Each point is reached from the start by the listed moves, each made once or not at all, plus a little noise. Is the number of moves made odd or even? Then give how often each move was made.

Moves:
(1): [26 44]
(2): [-54  53]
Start: [-34  -4]
Points:
[-35  -2] => even (0, 0)
[-9 42] => odd (1, 0)

Moves:
(1): [-11  -5 -17 -11  -5 -14 -24  -6  -3]
(2): [-18   9  -5   5  -4  -2   3   6  22]
(3): [ -4  -7   2 -10 -10 -15  -2   6  33]
(4): [ 0 13  5 12  0  4 -2 -4 -2]
(5): [-1 -3 17  9 24  0 16  4 17]
(6): [ 18  22  17 -25  -9   1   8  27 -19]
(7): [-11 -12  -7  28  -4  -7   4 -13 -31]
(8): [ 4  5  3 13  2 -2  0 21 21]
(9): [  8  13 -21  -5  -6 -14   1 -10 -16]
Start: [13 12 -9  3 -4 -1 24  2 -9]
Points:
[-24   7 -14  46   8 -26  24  14  16] => odd (1, 1, 0, 0, 1, 0, 1, 1, 0)
[  1  -4   1  40  15  -4  46  -7 -23] => even (0, 0, 0, 0, 1, 0, 1, 0, 0)
[ -2  50 -31   9 -40 -50  10  29   0] => even (1, 1, 1, 1, 0, 1, 1, 1, 1)
[ 13  27 -12  60  14 -22  43  -3 -20] => odd (0, 0, 0, 1, 1, 0, 1, 1, 1)
[ 19  32  31  29  -1 -21  47  43   7] => even (0, 0, 1, 1, 1, 1, 1, 1, 0)
[  0  18 -42  30 -26 -51   2  -6  -5] => even (1, 0, 1, 1, 0, 0, 1, 1, 1)

Moves:
(1): [-4  0  4 -3  2 -2  1 -8  0 -9  4 -2  1  2  8 -5 -2 -3  1  7 -3 -3 -7 -1
  3 -2 -5]
(2): [ -5   1  11   2 -10  -1  -6  -1  -2   9  -4  -4  -1   4   2  -3  -3  -3
  -4  -2   3  -2   1  -2  -1  -7  -4]
(3): [  4  -5  -3  -3   0  -4  -6  -1   6  -2   4  -6  -2   2   9  10  -7  -2
 -10   1   0   5  10  -5   1   4   3]
(4): [  1   0   3   0  -2  -5   8  -6 -12  -9  12   1   4  -2  -3   4   1   5
   3   1   5  -1  -4  -4  -2  -4  -8]
(5): [-1  7  0 -5  4 -5  1 -6 -1  0 -6  3  1 -3 -3 -3  0  7  0 -6  5  4 -3 -2
 -4 -1 -7]
(6): [ 0 -1 -1 -2  6  3 -1  3  5 -1  0 -3  0  0  3  2 -1 -5 -2  2 -6 -6 -2  8
  0  4 -5]
(7): [  3  -8  -1   4   0  -3  -1  -1   1   4  -9  -2   6  -3   4 -11  -3   8
   5  10   7   3  -4   7   3  -8  -1]
(8): [  2  -6   0   1  14  -2  11  -1  14 -18  -5   3  -7  11   4   5   8  -3
   4   9   2   3   6  -8  -8   9 -18]
(9): [ 6  3  0 11  0 -3  2 -3  0  5  0  1 -6  0  7 -5  5  6  5  9 -3  1 -2  8
  4 -5  1]
(10): [ -2  -3  -3   6   4   6  -6   1   6 -11  -5 -12  -3   6   4  -4  -8   5
  -4  -9  -4   5  -6  -1   0   9   2]
(11): [ 5 -2  1 -1 -3  5 -4  6  4 -4 -1  2 -2  1  3  4 -7 -6  0  0  0 -1  2 -1
  1 -2 -5]
(12): [ -5  -2   8   1  -5   4   5   3   9   2  -3   5   4   0   8 -17  -6   1
  -5   8   2  -5   6   5   5   3  -1]
(13): [-4 -1  1 -3 10  6 -3  2 -4 -3  3 -4  2 -3  1 -5  6 -7  1  2 -1  2  2  0
  1  0  4]
(14): [  0   4   4   0  -1  -1   1  -3  -5 -10  -5  -6   0   2  -1  -3   1   7
  -6  -8  -5   4  -2   6  -1   3   1]
(15): [  7  -2  -2  -6   0   0  -3  -3  -7   8   3 -10  -5   9   6  -5  -5  -2
  -2   0  -4  -2  -3   5   6 -12   1]
(16): [ 3  6 -5  4  0 -3  6  2 -9  6 -3  4 -5  4  7  1  8  2  0 -4 -6 -7 -2  3
 -4  3  0]
(17): [  7   2  11  -9   0   8 -10   3  -5   2   7  -8  -4   5   9   3   2  -9
  -5  -1  -2   5 -11  10   1  -4  -7]
(18): [ 5  2  1  4  1 -2  6 -2 -1  5 -7 -4  4  2  6  3  1  4 -2  2  0  4  2  0
  6  1  3]
(19): [ 2  2 -1 -6 10 -8 10  5 -2  0  4 -3  1  2  9  9  1  0 -8 11  0  8  0 -3
  2 -6  1]
(20): [  3  -2  -3  -1  10  -4  -5  -2  -1  -4   1   3   5  -5  -7 -10  -2  -1
   4   4  -6   3  -4   2   7   5   1]
(21): [ 1  8 -2 -5 -3  8  0  5  4  2  1  2 -8  0  0  5  1  4 -4  4 -7 -3  2  3
  0  6 -4]
(22): [  7  -9   2   4  -6  -5   5  -7   0  -1  -7  -3  -2  12   1  -3 -10  10
  -6  -2  -6  -1   1 -11  -2 -17   8]
(23): [  3   1  -2   7  -9   6   6  -5  -2   2  -2  -4  -2  -1   2 -10   5  -5
  -6   0  -2  11  -1   8   1   7   1]
(24): [  5  -3  -2   3  11  -3  -9   6   8   6  -4   6  -4   1  -4   6  -2  -4
 -10   6   1  -6   3   3   8   6  11]
Start: [ -2  -1   3   0  -4  10   4   0   6   8   2   1  -1 -13  10   6   6  10
   8   2  -1   4  -2  -1   2   8   7]
Points:
[ 25  -7   7 -12  29  -6 -17  -2  -8  15   1 -28 -10   7  45   5 -13  10
 -22  14  -7  14 -27  21  18  -2  -5] => odd (0, 1, 1, 1, 1, 1, 1, 0, 0, 1, 0, 0, 0, 0, 1, 1, 1, 0, 1, 1, 0, 0, 0, 1)
[ 30  -5   7  -8  18   3   8  -8 -11   5   3 -28 -15  12  60 -26 -10  37
 -17  31 -20  21 -21  16  19 -17   1] => odd (0, 0, 1, 1, 1, 0, 1, 0, 1, 1, 0, 1, 1, 0, 1, 1, 1, 0, 1, 1, 1, 1, 0, 0)
[ 12   0   6   1  13  15  22   9  10  -4 -36 -20  -5   7  50 -15 -10  40
 -23  13 -22  12  -7  12   9   4   3] => odd (0, 0, 0, 0, 1, 1, 1, 0, 0, 1, 1, 1, 1, 1, 0, 1, 0, 1, 1, 0, 1, 1, 0, 0)
[ 14 -12  12   8  10  20  13  -7   5 -22 -10 -32 -10  18  52 -19  -3   0
 -20   8 -22  18   3  16  14  31 -19] => odd (0, 1, 1, 1, 0, 1, 0, 1, 0, 1, 1, 1, 1, 1, 1, 1, 0, 1, 0, 1, 0, 0, 1, 0)

Moves:
(1): [  3   5  -1  10  -8  -4   2  13   0  -3   4  -6   7   7 -13  -1   0  -1
   4  -3   1  -8  -4   4  12  11]
(2): [ 3 -4 -4  0 -4  5  4 -1  2  4  1  8 -3  0 -3  0  2 -3  3 -8  4  2  3  0
  4 -6]
(3): [ 2 -5  1 -7  0  4  4 14  2  5  2  2 -4  1 -5  8  6 -9  1  7 -1 -2 -3 -5
  0  1]
(4): [-9 -2  3 -2 -9 -2 -4 -1 -4 -6  2 -5 -5  4 -1 -1  2  4  7 -6  3  7  0 -8
  0 -4]
(5): [-1 -3  4 -1  1  1 -5 -2 -3  3  3  1 -1  8  4  4 -3  3  1  0  3 -6 -4  3
  7  2]
(6): [ -5   2  -1  -5   3   6 -10  -1   3   0   5   5   7   2  -2   1   0   1
   7  -8  -2   3   0 -14  -3  -4]
(7): [  4   7   6  -5  -4  -4  -5  -1   4   4   1   0   1   6   0  -5   4  -1
  10  -3  10   1  -4 -12   5  -1]
(8): [-2 -4 -7  9 -1  1 -1  0 -5 -1 -2  3 -4 15  7  3  3  7 -7  8  1  6  2 -1
 -2 -2]
(9): [ 3 -3  8 -1 -1  1  2  1 -2 -2  3  0 -6 10  7  0 -3 -4 -1 -4  4 -3 -6 -3
  2  2]
(10): [-8  6  4  3  1 -6 -5  3  5  1  1 -4 16  0  6 -1  1  4  5  7 -3 -3 -5 -1
  5  3]
(11): [-3 -2  3  1  0 -9  8 -4  1 -3 -3  7  0 -6 -4 -5  1 -7 -1  1  0 -5 -5  4
  5  0]
(12): [ 0  0 -6  2 -2 -1  3 11 -1  3  7 -2  3  1 -1 -1 -6 -1 -1  0  0  0  2 -5
  5  2]
(13): [ 6  4  4 -6 -2 -9  4  1  1 -3  5 -2 -5  0  2 -1  2 -7  7 -7  2  3  5 -2
 -3 -1]
(14): [-5  4  4  5 -5 -3 -8 -6 -5  7 -9 -1  3 -3  5 -1  5 -3  4  0  0 -7  0 -5
 -6 -1]
(15): [  1   2   1   4  14   1  -1   3   1   6 -11  -3  -9  -2  -1   3  -2  -2
  -2  -3  -5  -3   0  -2  -2  -1]
(16): [  4   5 -10   7   1   0  -1   1  -7   1  -4   4  12 -10   0   5  -6   7
  -2  -2  -9   3  -1   0   4   1]
(17): [-7 -9  6  0  5  1 -3 -6  9  0  1 11 -2  7  5 -1 -5  9  3  2  0 -5 -8 -4
  5  3]
(18): [  4   5  -2  -4  -2   5  -7  -1   0  10   0  -2   1  -1   0  12  -7 -10
   0  -6  -8  -4   6  -9   0  -2]
(19): [-1 -5  0  7 -6 -3 -2  0 -7 -5  1 -8 -2  4  3 -1 -5 -5  6 -1  1 -1 -1 -1
 -1 -3]
(20): [  0   0   0   1   1   3   3  -2   4   5   0   6   1   0 -11   0  -4   1
   2  -7   5  -4  -9   5   4   3]
(21): [-1 -2  6  0 -2 -3  5  0 -2  4  6  0  2  7 -7  2 -4  6 -3  3 -1  2 -1 -6
 -7 -4]
(22): [  1   2   7   6   4  -7  -1   0   1  -1  -1  -5  -4  -2  -1 -10   8  -5
   5   0   1   5  -7   0  -1   4]
(23): [ 1 -1 -6  0 -5 -3  0  1 -5  4 -2 -6  5  7  5 -2  0  0 -2  2  0 -4  4  0
  2  2]
(24): [ -8   8   2  -1   5   7   1   5  -2   0  -2  -1   2  -4  -2  -2  -1   3
   5   8 -10  -9  -8   0  -8   2]
Start: [  8   4  -1   5  -1   3  -4 -10  -6  -8   4   3  -4   1   2   1   5  -7
   0  -9  -1  -2   5  -7  -5  -2]
Points:
[ -2   9  12  16  -6 -22  -7  -4 -24   5  -4  -3   0   3 -16   0   7 -24
  28 -29  -8  -3 -15 -42 -13 -11] => odd (0, 0, 1, 1, 0, 1, 0, 0, 0, 0, 1, 0, 1, 1, 1, 1, 0, 0, 1, 1, 1, 1, 1, 0)
[  6   8  13  13 -16   1  -7  12 -16  14  13  -9   2  45  11   5  10 -24
  23   4  -3 -10 -14 -47  -5  -8] => even (0, 1, 1, 0, 0, 0, 1, 1, 1, 1, 0, 0, 0, 0, 0, 0, 0, 1, 1, 0, 1, 1, 1, 1)
[  6   5   8  -3 -14 -11  -9  -1 -12  12   9   1 -13  38 -13  15   1 -27
  24 -29   3   0  -2 -60  -9 -20] => odd (0, 0, 1, 1, 0, 1, 1, 1, 0, 0, 1, 0, 1, 0, 1, 0, 0, 1, 1, 1, 1, 0, 1, 0)
[ 10   6  16  26   9 -18   6  -6   4   6   3  12 -16  27 -20   3  -2 -15
   9 -21  -5 -13 -18 -20   6   8] => even (1, 0, 0, 0, 0, 0, 0, 1, 0, 0, 1, 0, 1, 0, 1, 0, 1, 1, 0, 1, 1, 1, 0, 0)
[-29   3  13  24   3   7 -11 -16  -1  11  -7  17  -1  25  -1   4   3  19
  17  -4  -7 -15 -22 -31 -12 -11] => even (0, 1, 0, 1, 0, 0, 0, 1, 0, 1, 0, 0, 0, 1, 1, 0, 1, 0, 0, 1, 1, 0, 0, 1)
[-32   3  28  27  -6 -17  -6  -8 -11  -7   8   7   2  31  15 -16   7   6
  17  10  -6 -13 -31 -38  -6   1] => odd (0, 0, 0, 1, 0, 0, 0, 1, 1, 1, 1, 1, 0, 1, 0, 0, 1, 0, 0, 0, 1, 1, 0, 1)

Moves:
(1): [  1   3  -7   2   6  -3  -5  -6  -1  -7  -9  -2   3   2  10   3 -11  -2
   3  -7  -3  -5  -5   2 -21]
(2): [-11   5  -1  -3  -8   1  -8  -8  -1   0  -5   5  -4   4   1  -4 -15  -2
   9  -1  -7   4  -6  -9  -2]
(3): [-11   0  23   0   1  14   8 -14 -10   9   2  16  -2   2   6   1   5   4
   7  -4  -8  -7   2  -3   2]
(4): [  3   3   4   9   6  -1  -1  -1  -1  -4   1  -6   1   8  -2 -11   4  -5
  -4   5  -1   5   1  -6  -1]
(5): [-13 -11   3  -4 -18   5   6  11 -15   8   3   1  -1   0  -3  -7   9  -8
  -2   1  -4  -5  -3   1   0]
(6): [ -1  -6   8   5  -3   2  -4 -11  -2  10   1   5  -6 -10  -2  -4   0   4
  -5  -3   8   4   6   2  -3]
(7): [ 1 -6  1 -4  0 -3  9 -2 -5  8  0  1  0 -3  0 -4 -1  7  0  8  0 -6 -1  7
  2]
(8): [  8   2  -6  13   3  -6   3  -3   0  -5  -2 -18  -2   5  -2  -5  -3  -3
   2 -12  10   9   3   0 -15]
(9): [  0  -1   4  10   6   8   8   9  -2   3  -8   1   2 -12   3  -1   2   0
  10   2   7  -2  -5   0   1]
(10): [ -1   3  -6   1   8  -7  -2  -1 -13  -6   1  -2   5   6  -4   1   7   7
   7   0  -4  -5  -1  -1   0]
(11): [  3  -3   9  -2  -3  -2   1  -6   7 -12   0  -3  -2   0   4  -7  16   5
   0   8   0   2  -3   0   1]
(12): [ 6 -5  2 13 -4  2 -5 14  9 -2  8 -2  4  7  4 -6  9  4 -2 -9 -5 11  8  0
  9]
(13): [  5  -2  -3  -1  -1  -1   1 -12   6   1   5  -1  -2   0  15  -4  -7  -1
   0   4  -4   1  -2 -15   9]
(14): [ -3  -2   5   4   9   2   7  -1   4  -8  -6   4  -4  -2  -1   4   1  -8
  12  14   5   3  -5   0 -14]
(15): [  7  -9   5  -4  -4   8   4   9   3 -13  -1  -2  -8   0   0 -11   2  -1
   2   7  -1   2  -7  -3  -3]
(16): [ -6  -3 -11   5  -2  -2   5  11   3  -2  -7  -4   5  -9 -11   9 -10   1
  -8 -15   3   0 -17  11   3]
(17): [  4  -1  -8   3   1  -6   0 -11  -2   6   0  -6   2   8  -7  -1   0  -7
   4  -2   5  -3   2   1   1]
(18): [-4  0  1  0  0 -1  5  4  2  0 -3  9 -2  3 -4  3 -3  4  2 -4 -3  2 12 -6
 -8]
(19): [  0 -13  -1  -5 -10  -8  -6  -7  -3  -2  -3  -9  -6  -3  -6   1 -12   4
  -2  11  -4  -4   9   0  -2]
(20): [ 1  1  5  0 13  2 -5 -7  8 -2 -9  5 -3 -3  9  1 -3 -6 -2 -6  5 10  1  8
  3]
(21): [ -2   5   5 -13   7 -10  -7   2   5   5   4  -2  -2   3  -5   2   5  -9
   3   5  -3   1  -6   2  -6]
(22): [ -3   7  -4   9   8   2  -2  -4   0   8   1   5  -2   2  -6   1   2   7
   5 -10 -10   4  12   5   4]
(23): [  3  -8   2   7 -12   2  -3 -10 -11 -12 -13   1  -2 -15 -14  -4   3  -5
   0   6  -4  13  -1   7  -8]
(24): [  0  -1 -15   2   0   9   1  -3   1   8   2 -10  16  -5  -6 -13 -21  -8
  15  16  -5  -3   2  -8  12]
Start: [ -5  10  -6   6 -10  -4   2  -6  -1  -1  -1   4   0   9   4  12   8  -2
  -8  -1   2   9   3   1   7]
Points:
[  2  -4  38  23   6  15   5 -21   3 -16 -24  23 -13  -8  13 -11  37   1
  19  -1 -20  33  -1  25  -9] => odd (1, 0, 1, 0, 0, 0, 1, 0, 1, 0, 1, 1, 0, 0, 1, 0, 0, 0, 0, 1, 1, 1, 1, 0)
[ 17  -6 -25  45  18  -3   1 -34  15 -19 -13 -17   4  19  17 -18 -18 -21
  30  -3   9  35  19 -19 -24] => even (1, 0, 0, 0, 0, 1, 0, 1, 0, 1, 0, 1, 1, 1, 1, 0, 1, 1, 0, 1, 0, 0, 0, 1)
[ 10 -11  15  33   7   0   7   3  31 -29 -13 -10  -8  -5  20 -12  19 -15
   4  12   8  31 -30  -4 -21] => odd (1, 0, 0, 1, 0, 1, 0, 0, 1, 0, 1, 1, 1, 1, 1, 1, 0, 0, 0, 0, 1, 0, 0, 0)
[-17 -37  40  42 -39  26   5 -40 -11 -28 -24  -1 -20  -1 -13 -50   1 -23
  24  32 -13  57  22 -15 -25] => odd (0, 1, 1, 1, 1, 1, 0, 1, 0, 0, 1, 1, 0, 1, 1, 0, 0, 1, 1, 1, 0, 0, 1, 1)
[-17 -28   1  41 -39  30  21 -10 -12  11 -16  19  -9 -22  -9 -37 -10 -11
  35  31 -20  36  13 -16   6] => odd (0, 1, 0, 0, 1, 1, 1, 0, 1, 0, 0, 1, 1, 1, 1, 0, 0, 1, 0, 0, 0, 1, 1, 1)
[-19  -2  27  24  26  13  17 -16  -2  26  -8  29   7  -3   3  -2   8  -5
  40  18   0  19  18   1   4] => odd (0, 0, 1, 0, 0, 1, 1, 0, 1, 1, 0, 1, 0, 1, 0, 0, 0, 1, 0, 1, 1, 0, 0, 1)
[-23   4 -11   9   7 -14  14 -34 -15  25   2   0   9  13 -20  -3 -23  10
  17  16 -38  -4  15 -12  20] => odd (0, 0, 1, 1, 0, 0, 1, 0, 0, 1, 0, 0, 1, 0, 0, 1, 0, 1, 1, 0, 1, 1, 0, 1)
[-30 -22  -5  28 -23   6  21 -60 -51   1 -34   7   6   1  -8 -23 -29 -23
  52  50 -27  -2   1 -29 -24] => odd (1, 1, 1, 1, 1, 0, 1, 0, 1, 1, 0, 0, 1, 1, 0, 0, 1, 1, 1, 0, 0, 0, 1, 1)

Moves:
(1): [  0   7 -16   4   8   8   2   0  -1   8   1  -2   3   3  -3  -1   2 -14
  -4   1  -7  -5  -7  10]
(2): [ -6  -1   1  -1   2   0   3  -1  -4   6   6  -1  14  -2  -6  -4  -6  -3
  -5 -10   4   0  -4  -6]
(3): [ 0  3 -1 -6 -1  2 -4  1  3  1  2  0 -6  1 11  3  5 -2 -3 -2 -2 -7 -6  1]
(4): [ 0 -7 -2  0  5 -4 -5 -5 -4  3 -1 -7  6  4  4  1 -3  3  0  1 -1  2 -4  6]
(5): [  3   7 -10 -11  -2   3  -9   6  -9  -3   4   1  10   0  -2  10  -3  -2
  -2  -2   3  -3   3 -11]
(6): [ -7  -8   7   1  -3   0  -7   3   3   4   4   0  13   0   9  11  -2   4
  -5   5 -10   1   8   3]
(7): [ -6   2  -6  -9  -1   0  -3   0   5  -3   0   3   1   4  -5   0  15  -5
 -10   1   1   1   8   6]
(8): [ 2  9  3  6 -5  9  8  3 -5  2 14 -2  0 -4 -7  0 11  2 -2 11  7  6 -2  3]
(9): [ 0 -4 -2  5 -6 -3  0 -3 -3  2  6 -6  4  3  5 -2  2  7  5 -4 -6 -1 -2 -2]
(10): [-9  2  0  4 -4 -6 -4  7 -5 -1  2 -1  0 -5  2  2  0  2  0 -2 -1 10  8  3]
(11): [  6   4  -4   8  -1  -2  -4 -12  -5   1   1   5  -5   2   3   4  -4  -1
  -5   4   0  -8  10  -1]
(12): [-5  4 -7  1 -1  7  7 -4 -4  1  2 -5 -1 12 10 -1 -2  4  3 -5 -2 -3  4 10]
(13): [ 7 10  0  8  2  8 -5  8  7 -6  1 -1 -2  1 11 11 15  1  9  1  5 -6  5  5]
(14): [ 9  3 12 -1  0 -8  0 -7  7 -3  2 -8 -8  4  1 -4  1 -4  1 11  3  1  3 -3]
(15): [-7 14  2 -1  7  0  3  7 -4  1 -6  2  2 -4  1  1  2 12 -4  5 -4 15  8  1]
(16): [  1   1  -7  -7  -4   2   2   0   6  -9   3  -4   5  -5  10  13   3   0
  -3 -10  -1   2  -3  -5]
(17): [ 3  6 -3  2 -5 -2 -8  0 -2  0 -1 -2  4  4  1  5 -4  0 -3  0 -3 -1 -7  4]
(18): [-4 -3  0 -4  6 -9  3  2  3  4 -3 -7 -1  7 -9  8  7  6  3 -5 -2  0  0  3]
(19): [  2  -2   0  -6 -13  -6   2   6  -5   4  -4  -2  -1   0   3   2   9   1
 -12   2   2   6   8  -7]
(20): [ 3  0 -9  2 -2  2 -4  7  6  0  3  1 -3 -1  3  0 -1  1  0 -3  6 -4 -1 -8]
(21): [ 7 -3  0  8  9 -1  0 -2 -3 -4  3 12 -4  8 -7 -3 -2 -5 -2  0 -1  1 10 -4]
(22): [-12   4  -3   0  -1   0  13  -3  -1  -3  -3   4   3   1   6   8   0  -1
  11  -1   1  -1  -8   0]
(23): [ -8 -10  15   5   1   0  -2   1  -1  -7   1  -3   3  -1  -7   4   4  -5
  -2   5   2 -12  -2 -10]
(24): [-3  1  7 -3 -2 10 -6 -5  1  0 -1  2 -2 -4  0  1 -5 -6 -4  3  2  5 -4 -9]
Start: [ -8  -6   6   5  -4  -4   7   8   1   2   1 -14   3  15   2   7   0  10
 -11  13   0  -5   5  -3]
Points:
[ -5  29   7   6  -5   2 -12   8   9  -2  27 -28  26  17  35  47  32  16
 -43  31  -2   0  21  10] => even (0, 1, 1, 1, 0, 1, 1, 1, 0, 0, 1, 0, 1, 1, 1, 1, 1, 0, 0, 0, 0, 0, 0, 0)
[-16  10   5   1   0  -5   7  13 -12   7 -10 -16  -1  35   2  22   4  24
 -28  13  -6  18  24  -4] => odd (0, 0, 0, 0, 0, 0, 0, 0, 0, 0, 0, 1, 0, 0, 1, 0, 1, 1, 1, 0, 1, 0, 0, 1)
[  2   8  -2  16 -37   4 -15  11 -12  -1  44 -48  41  33  41  57  20  20
 -31  22   8 -22  20 -25] => odd (0, 1, 0, 1, 1, 1, 0, 1, 1, 0, 1, 1, 1, 1, 0, 1, 1, 0, 1, 1, 0, 0, 1, 0)
[-52   0  -2 -13  -1  -6  16  34   6  19   3 -20  30  24   6  40  34   6
 -40  14 -10 -12   9 -11] => odd (1, 1, 1, 0, 0, 1, 1, 0, 0, 0, 0, 0, 0, 0, 1, 0, 0, 1, 1, 1, 0, 1, 1, 0)
[-13  21   9  26 -25  21 -10  18  -5   1  22 -24  28   9  28  56  34  12
 -41  38 -12  -4  16 -11] => even (1, 0, 0, 0, 0, 1, 0, 1, 1, 0, 1, 0, 1, 0, 1, 1, 1, 0, 1, 0, 0, 0, 1, 1)
[-24   6  16  10 -17   9 -10  11  12  -6  25 -35   4  29  26  16  27   0
 -17   9  11 -21  16 -15] => odd (0, 1, 1, 0, 0, 0, 1, 0, 1, 1, 0, 1, 1, 1, 0, 0, 0, 0, 0, 1, 0, 0, 1, 1)
[-26  -3  26  20 -17  15 -18  20  -2  -7  29 -32  43   3  19  52  14   8
 -26  18   3   2   0 -10] => even (0, 1, 0, 1, 0, 1, 0, 1, 0, 1, 0, 0, 1, 0, 0, 1, 1, 0, 0, 0, 0, 0, 1, 1)
[-18  14   9   7 -39 -16   2  32  -6   9  29 -35  36   5  22  30  15  30
 -40  20  -4  31  22 -19] => odd (0, 1, 0, 0, 0, 1, 0, 1, 1, 1, 0, 0, 0, 1, 1, 1, 1, 0, 1, 1, 0, 0, 0, 0)
[-21  14  -1  30  -3  -7  -8   9 -12  16  29 -50  13  39  27  40  18  26
 -26  38 -20  -9  14  17] => odd (1, 0, 1, 1, 0, 1, 0, 1, 1, 1, 1, 1, 0, 1, 1, 0, 1, 1, 0, 1, 0, 0, 1, 0)
[-25 -12  11   6  -3  11 -13  -3  14 -10  10 -32  18  35  30  60  29  11
 -25  13  -8 -23  29   4] => even (0, 0, 0, 1, 0, 1, 1, 0, 0, 0, 1, 1, 1, 0, 0, 1, 0, 1, 0, 0, 0, 0, 1, 1)
[-19  15  21   1 -11   9 -31  26   8  -6  23 -26  42  19  12  39  19  10
 -28  29   2  -8  23 -31] => even (0, 1, 0, 0, 1, 1, 1, 0, 1, 0, 0, 0, 1, 1, 1, 0, 1, 0, 0, 1, 0, 0, 1, 1)
